Every row gives one point. To make a cloud, some directions were put in groups of two or more. Within a group, all points are equally far from the middle, so they leave a hole (a ring in 2 directions, a hollow ball in 3). The other directions are filled evenly. Then the cloud was stretched, turned, moved and blurred a little. How many holes are there, and how many directions does each take, smallest first?

Cloud (14 x 2):
.35 .35
-.19 -.18
-.21 .00
-.24 -.67
-.10 -.04
-.12 -.62
.34 .35
.22 .32
-.18 .48
-.47 .24
-.45 -.55
.52 -.32
.41 -.46
.28 .52
Holes: 0

Cloud:
.53 -.13 -.20
.58 -.13 .46
.18 .80 .30
.26 -.13 .03
-.32 -.18 .09
.28 -.37 .48
.66 .41 .08
-.14 .05 .51
.17 .07 .02
-.23 -.10 .65
.09 .04 .31
-.15 .38 .55
-.24 .49 .38
.03 .44 .70
-.38 -.03 .02
-.67 -.21 .07
.26 -.19 .77
.61 -.05 .37
-.17 .18 .51
.14 -.50 .56
Holes: 0

Cloud:
-.22 -.31 -.26 .22
.15 .32 -.38 .39
.08 .42 .15 .59
.05 .08 -.06 .51
-.32 .02 .04 -.21
.12 .44 .22 .13
.00 -.14 .27 -.67
-.30 -.26 .51 .07
-.40 -.33 .54 .05
.45 .35 -.03 -.34
.78 .33 -.22 .00
.55 -.72 .57 .04
.17 .43 -.32 .49
.39 .51 -.01 -.31
.17 -.48 .68 .39
.07 -.36 .65 .20
.44 -.38 -.30 .72
.64 .53 -.40 .49
-.06 -.18 -.02 -.04
-.29 .06 -.33 .26
-.16 .20 -.66 .13
.36 -.45 .11 .06
-.40 .14 -.30 .17
-.15 -.39 -.44 .19
.06 -.35 .59 -.43
.01 -.51 .49 -.38
-.18 .66 -.81 -.06
Holes: 0

Cloud, 30 rows:
.19 .23 -.13 .60
.19 .40 -.17 -.46
.62 .20 -.13 -.01
-.76 .21 -.01 .27
-.43 -.77 .10 .13
-.23 .01 .55 -.02
.17 -.17 -.53 -.46
-.63 -.32 -.21 -.31
-.58 -.30 -.01 .29
.45 -.16 -.26 -.52
.13 -.49 -.37 .48
-.13 -.30 .41 -.33
.13 .34 .42 .43
-.62 .24 .44 -.31
-.22 -.08 -.17 .55
-.52 .34 -.18 .45
.07 .64 .59 .08
-.06 .49 .14 -.55
-.23 -.19 .10 .54
.43 .51 -.16 .35
-.50 .23 -.30 -.31
.02 -.45 -.45 .42
-.36 .29 .49 -.37
.36 .18 .36 -.01
-.32 -.13 -.40 .32
-.04 -.06 .00 -.67
.39 .29 .25 -.21
-.55 -.74 .02 .03
-.24 -.39 .08 -.66
-.16 .72 -.36 -.12
Holes: 1 (3)
